Each row is a point. Examples show where two turns around zero, p and q, send a point. Where does a point land after both, in the order given? Backwards means that the second turn is done in reverse. Each puzzle has new turns, and all numbers are rounded.
In the rows, 128 means zero.

Turn p:
[157 122] => [154 142]
[119  92] => [144  95]
[131 164] => [107 158]
[157 146] => [139 160]
[ 76 116] => [96 85]
Turn q:
[109 141] => [105 125]
[128  69] => [167  83]
[150 167] => [119 172]
[125 135] => [121 131]
Where do these land?
q, then p: [183 134] => [131 183]
p, then q: [ 82 107] => [141  79]
q, then p: [116 140] => [114 118]
p, then q: [131 132] => [125 132]

Turn p:
[134 121 159 118] => [125 126 148 155]
[135 156 149 142] => [115 150 155 120]
[146 151  84  84] => [166  89 138  87]
[114 146 162 102] => [104 108 164 138]
[178  94  95 169] => [182 174  91 132]
[ 84  94 145 143] => [ 89 125  96 160]
[104 134 102 138] => [114 124 104 104]
Turn q:
[103 116 149  65] => [ 65 139 145  99]
[135 163 137 132] => [128 123 147 159]
[182  95 126 146] => [179 111 143  93]
[115 116 143 147] => [126 106 108 127]
[105 150  85 149] => [141 161  97 161]
Where do these land?
p, then q: [ 91 127  77 134] => [119 184 119 101]
p, then q backwards: [163 169 147  95] => [188 137 144 106]
p, then q: [151 109 151  99] => [156  90 125 122]
p, then q: [103 132 153 129] => [110 118 100 136]
p, then q: [101 108  88 172] => [133 194 119 143]
p, then q: [158 122 152 138] => [142 104 141 154]

Turn p:
[108 156 136  80 103 136 108 126] => [164 126 145  99 136 132 114 172]
[126 163 150 116 147 106 109 126] => [163 163 131 123 149 135 135 128]
[119 132 134 146 109 121 163 207] => [134 116  88 172 124  71 147 158]
[118 136 108 100 170 131 120 106] => [132 137 107 102 144 174 120 124]
[114 104 136 157 135 156 159  96] => [ 99  98 143 143 114 157 160 113]
[139  70 142 132 130 131 165 106] => [ 84  99 133 106 116 120 165 101]
[139 176 105  97 130 113 115  85] => [164 162 134  95 103 165 104 128]
[167 104 127 145 147 164 123  99] => [116  97 141 127 128 146 116  72]
[123 111 115 178  83  95  88 202] => [ 97 155 129 185 141  51  90 154]
Turn q:
[125  82  75 148 136 129 138 153] => [109  63 104 144 141 127 124 152]
[ 93 162 168 145 183 119  87 141] => [ 92 188 119 126 151 116  70 111]
[108 105 133 166  65  85 134 120] => [107 117 117 177  61 139 151 116]
[ 98 126 100 139 127 147 172 102] => [120 118 110 135 149 180 160 136]
[103 172 169  98 144 126 149 136] => [119 192 116  92 134 125 142 131]
[156 114 124  96 166 140 139 112] => [136 116 153 107 174 111 144 124]
[170 172 133  97  96 113 120 113] => [184 143 134 103 101 113 142  95]
[141 126 136  95  97 144  76 127] => [147 120 170  98  92 125  99 123]
[158  93 115 166 137 148 136 149] => [139  96 129 169 147 113 119 163]
Where do these land?
q, then p: [156  93 112  94 123 163 114 117] => [124 106 134 100 164  93 156 108]
p, then q: [ 88  85 136 127 129 114 101 174] => [ 75 135  82 119 153 108 107 127]
p, then q: [121 110 140 148 165 135 132  86] => [123 149 147 129 157 171 145 143]
q, then p backwards: [159 166 171 153 121 100 167 119] => [138 169 156 160 145  78 146 152]
q, then p: [164 134 142 179  95 116  95 160] => [116 164 161 160 110  85  90 111]
p, then q: [134 147 129 109  98 180 129 124] => [130 105 170 143 111  95 122 151]
p, then q backwards: [ 96 142  90  48 155 146 107 116] => [ 94 164  81 105 139 195 129 156]
p, then q: [108 105 120 151 115  91 126 119] => [110 162  98 120 110 148 126 129]
p, then q: [126 170 113 143 151 108 180 137] => [179 102  93 143 120 156 145 137]

Turn p:
[139 129 148 138 103 130 125 112 115] => [145 141 123 138 116 116 116 148 113]
[142 116 122 148 129 149 179 114 148] => [162 143 109 138 141 147 171 136 141]
[137 119 113 131 131 152 115 121 139] => [127 120 134 143 128 155 127 141 137]
[124 136 117 118 103 145 139 112 109] => [136 124 117 128 135 139 129 143  92]
[111 119 107 114 127  31 116 122 120] => [111 105  87 108  83  96 108  62 123]
[107 136 163 115 121 129 117 138 150] => [128 131 171 133 120 106 136 120 119]
[117 119 106 146 176 126 140 116 118] => [ 93 138  96 136 144 139 145 118 151]
[140 169 151 129 120 148 112 143 139] => [135 156 171 113 130 134 111 141 122]
[146 120 118 112 163 136 126 131 112] => [116 123 118 137 162 137 110 120 145]
[116 118 134 128 108 133 111 171 130] => [126  99 155 106 120 110 127 148 136]
Turn q:
[134  91 129 115 105 109 155 112 103] => [118  70 136 136 129 111 119 136 120]
[102 136  90 153 124 120 100 123 147] => [144 155  90 130 113  98 148 131 138]
[ 99 110 144 141  99 149 102 126 117] => [155 131 116 170 136 118 121 124 100]
[138  97 116 111  97 166 128 146 140] => [112 116 117 169  90 149 120 123 112]
[158 158 120 158 129 134 146 146 150] => [131 145 154 115 101 145 166 120 144]
[102 156 127 151 146 139 139 151 125] => [133 167 143 116 129 125 147 149 110]
[128 119 135 157 126 117 144 124 116] => [139 111 140 128 139 120 154 136 122]
[118 145 136 103 105 130 127 104  98] => [142 117 138 118 127 107  90 112 107]
[134 138 121 121 162 105 144  90 129] => [109 117 121  82 151 115 134 116 139]
[153 105 148 101 153 143 121 148 128] => [109 121 126 136 141 178 109 136 134]
[107 136 148 104 137 104  94 120 156] => [122 155 114 139 158 113 101 115 159]
[164 145 122 121 153 121 135 146 128] => [122 130 141  99 119 159 129 136 152]
Where do these land?
p, then q: [126 128 116 150 109 134 115 120 136] => [134 129 140 149 104 130 124 130 118]
q, then p: [111 161 150 109 132 111 110 131  99] => [118 139 153 131 131 125  80 111 143]
p, then q backwards: [130 140 135 139 153  69 145 132 117] => [116 157 104 117 131 122 109  86 160]
q, then p: [135 113 110 143 122 164 117 117 141] => [135 127  96 125 129 151 139 149 108]
q, then p backwards: [122  87 106 132 125 157 138 103 134] => [ 93 108 102 117 122 115 136  99 111]
p, then q: [123 126 103 139 118 157 151 102 166] => [117 120 155 127 103 150 153 117  88]
p, then q: [145 124 125 107 123 130 111 121 139] => [146 121 116 140 137 144 134 113 125]
q, then p: [117 144 126 102 153 132  99 175 113] => [113 129 175  96 134 149 101 144 133]
q, then p: [113 110 141 109 108 106 130 161 117] => [118 127 147 114 105 105 123 144 163]
q, then p: [161 152 147 145 126  95 178 118 100] => [160 119 147 168 153  77 130 106 133]
q, then p backwards: [126 124 149 133 139 153 115 128 146] => [131 141 122 119 149 137 140 101 134]

Turn p:
[112 113 136 105 110 128 105 151 141 133 124 150] => [114 120  99 129 119 133 137 169 135 116 126 127]
[127 139  86 139 111  51 142 128 128 137 121 129] => [105 129 111 158 159  78 120 110  91 125  88 122]
[153 122 136 113 152 131 112 137  31 142 119 121] => [130 101 100  67 110 128  78  89 133 138 127 172]
[133 151 141 132 149 124 111 150 127 111 134 124] => [144 120 129 128 143 157 103 138 121 133 119 128]
[118 134 142 139 125 136 145 130 149 146 123 113] => [133 117 158 130 129 117 142 142 130 140 131 117]
[114 134 106 105 114 154 141 120  81 127 159 118] => [145 118  94  97 109 133 153  86 123 141 134 119]
[131  84 119 109 109 154 107 154 152 139 131 120] => [117 101 108 156  96 134 143 148 164 118 143 128]
[113 131 115 127 142 125 101  82 147 144 123 133] => [107 157 137 127 150 133 155 123 156 130 106 143]
[124 117 142 130 131 108 146 140 120  96 131 116] => [133 116 125 127 147 125 106 122 115 111 149 106]
[118 140 139 121 202 144 131 151 155 130 122 164] => [114 117 160 126 148 187 137 157  98 123 139 168]
[146 120 133 178 102 119 134  90 134 131 139 128] => [134 173 141 148 133  90 119 116 142 152 144 121]
[140 141 141 136 129 126 143 113 133 130 128 125] => [145 140 149 125 133 117 127 126 124 129 129 130]
[145 124 126 104 101 132 143 140 144 119 126 122] => [147 119 123 143 105 117 136 135 125 100 128 115]
[118 141 128 155 115 161 132 107 149 107 112 127] => [124 162 159 131 112 143 135 129 136 136 132  95]
Turn q:
[127 102 111 155 143 157 156 141 155 104 123  95] => [126 136  99 114  97 173 124 125 133 111  96 103]
[108 152 114 151  94 121 162 120 143 114 123 155] => [111 151 126  88 135 112 153 110 154 129 105 147]
[137 125 114 134 149 111 150 149 151 140  98 163] => [114 105 105  79 122 105 114 144 121 131 123 127]
[113 125 135 106 121 153 105 117 111 121 106 111] => [117 136 159 143 137 155 119 126 131 145 146 110]
[155  96 150 105 140 110 110 156 120 107 160 124] => [143 102 150 159 111 125 107 136  95  89 119 140]
[ 91 158 107 108 141 126 116 144  96 111 155  97] => [140 143 132 138 155 178 137 129 124 107 161 165]
[142 160 152 127 106 110 116 122 137 135 121 118] => [137 122 138 139 143 101 125 117 164 118 142 122]
[142 153 103 164 101 143 138  89 115 124 101 151] => [128 166 117 106 150 109 120  93 144 172 109 123]
[137 132 153  97 141 124 161 117 130 153 116 107] => [138 101 129 121 137 122 156 123 120 118 151  85]
[108 110 103 145 152 124  97  94 140 117 135 150] => [126 114 119 138 127 146 125 143 129 176  99 160]
[132  95 128 116 123 106 122 153 101 141 121 102] => [ 98 116 119 156 134 131 113 123  99 102 145 119]
[101 109 149 124 160 142  95 113 108 159 152 139] => [135 128 134 167 130 133 145 178 104 159 140 133]
[137 114 108 127 118 142 143 139 143 129 139 141] => [124 135 122 112  94 125 131 118 117 127 122 134]
[147 159 169 153 121 120 139 126 133 112 109 131] => [146 135 137 116 154 100 119 131 160 110 107 104]
[143 130 124 108 110 131 110 140 136 152 161 136] => [138 129 135 146  96 106 132 123 123 125 155 149]
Where do these land?
p, then q: [135 160 132 166 105 136  95 118 143 127 127 107] => [132 123 106 133 125 111 110 137 173 130 155  97]
q, then p: [124 111 139 110 163 146 147 163 112 140 106 114] => [148  89 101 116 117 153 117 104 141 134 137 107]
p, then q: [132 139 135 167 112 135 107 124 148 135 133 149] => [132 146 106 122 130 107 123 147 154 117 157 130]
p, then q: [124 137 124 100 138 150 143 116 108 141 117 133] => [121 124 162 113 127 122 145 107 112 132 129 119]
p, then q: [116 143 139 145 103 131  85 113 166 106 132 136] => [145 140 101 105 121 143 109 139 172 107 151 115]
q, then p backwards: [115 131 112 106 142 109 137 151 108 136  98 122] => [101 106 142 125 156 115 140 141 110 110 126 140]
p, then q: [116 104 128 132 146 117 140  91 121  95 158 124] => [180 117 118 129 135 151 154 127 126 142 117 142]
q, then p: [113 101 118 100 120 136 149 154 124 160 113 119] => [137 112  97 107 135 126 150 108 127 142 144  92]
q, then p: [149 122 132 161  98 128  93 109 114 107 120 140] => [106 152 152 125 148 124 110 152 142 145  91 138]
p, then q: [152 106 133  90 163 114 123 134 123 169 101 125] => [ 97 107 165 106 117 114 121 150 109 139  89 146]
p, then q: [153 135 126 103 108 137 153 163 148 149  89 102] => [ 82 127 149 149 128 109 106 113 128  97  93 108]
q, then p: [ 99 128 132 140 142 104 159 101 116 126 174 130] => [112 129 157 122 109 123 122 106  74 116 149 141]
q, then p backwards: [126 131  97 132 137 131 130 127 127 114 170 129] => [156 144 114 108 142 141 124 126 120 135 148 151]
p, then q: [113 138 146 111 125 115 145 136 116 116 185 131] => [162 120 100 126 120 136 119 105  81 126 136 130]
q, then p: [153 135 127 158 116 130 114 120 146 100  97 160] => [108 128 135 128 138 122 126 161 155 106  83 142]
